Each row is a point. To make a cloud, some directions were put in groups of two or more. Within a group, all points are equally far from the middle, so they leave a hole (a ring in 2 directions, a hollow ball in 3). The other directions are filled evenly. Then the cloud was stretched, turned, moved and blurred a little. How many holes are there, and how many directions does each take, smallest first?
In the rows, 128 means zero.

Cloud, 13 rows:
[[195 147]
 [ 91 145]
 [169 178]
 [ 83 128]
 [103  69]
 [ 81 116]
 [ 84 128]
 [136  66]
 [104 160]
 [ 92  78]
 [195 141]
 [176 173]
 [124 173]]
Holes: 1 (2)

Cloud (30 x 4):
[[154 141 170 140]
 [135  72 140 104]
 [177 135 108 233]
 [ 91 154 104 171]
 [132 102 188 174]
 [168  41  97 149]
 [103 147  32 138]
 [101  71 176 137]
 [107  92  50 190]
 [105 103  81  93]
 [ 95 111 148  95]
 [108 149  95 155]
 [105 111 125  63]
 [ 76  94 133  61]
 [ 96  44  85 116]
 [180  72 103 165]
 [196 124 147  75]
 [180 122 140 177]
 [178 121 126 153]
 [ 96 127 160  65]
 [ 54 128 117 140]
 [124 107 161 197]
 [105 157 147 213]
 [142 109  98 139]
 [ 90 201  92 115]
 [165 136 193 131]
 [ 96 117 173 169]
 [135 167 159 165]
 [119 168 171  87]
 [156 155 199  87]]
Holes: 0

Cloud:
[[209  74 103 136 181  97]
 [151 104 115 121  81 103]
 [178 139  99 174  63  86]
 [124  90 111  95 199  79]
 [152 106 106  70 133 167]
 [ 94 165 185 121 113 171]
 [ 65 151 143 195 154 120]
 [192 182  73  98 155 152]
 [ 88 138  88 182  90  92]
 [126 134  92 190  53  91]
 [143 110 129  60 110  40]
 [144 105  62 101  68 163]
 [154 126 137 107  83  52]
 [ 94 129  93  93 129 125]
 [187  85 109  77 139 145]
 [100  92 195 119 110 130]
 [158 149 177  78 163  76]
 [223 104  93  96 139 114]
 [122 105  95 206 154 142]
 [108 139 127 168 141 168]
 [101 142 132  76  90 191]
 [169 189 137 142  88 122]
 [191 113 181 169 113  93]
 [138 125 109  72 121  49]
 [178 129 121  74  69 167]
 [192  55  94 153  89  33]
 [119  63 164  80 179 122]
 [143  92  63  76  71 171]
 [117  99  71 152  69 122]
 [108 106 121  94 142 102]
 [104 125 162 154 167 116]
 [136  48  68 107 128 145]
 [197 103  88 140 170 138]
 [220  64 124 128 108 105]
 [111  83 151  85  71 134]
 [ 84  99 154 141  41 140]
 [ 82 102 142  75 105 132]
 [171 129  74 118  94 179]
 [153 131  33 212  42  93]
 [132  97 130 102  84 147]
 [177 118  81 169 152  85]
 [ 84 169  89 115 136 128]
 [142 132  72 189  71  77]
 [150  14 108 165 172 121]
 [118 123  88 135  89 162]
 [ 94 163  80 121 106  61]
 [130  99 105 127 158 125]
 [188 102 120 154  24 131]
 [109 157 140  77  88 156]
 [155 103  67 164  94 173]
 [ 95 174 170 184 117 175]
 [139  85 103  85  98  64]
 [161 112 128 156  68 120]
 [193  64 124  82 100 132]
 [112 103  94 186 132  89]
 [205 162  75 146 129 173]]
Holes: 0
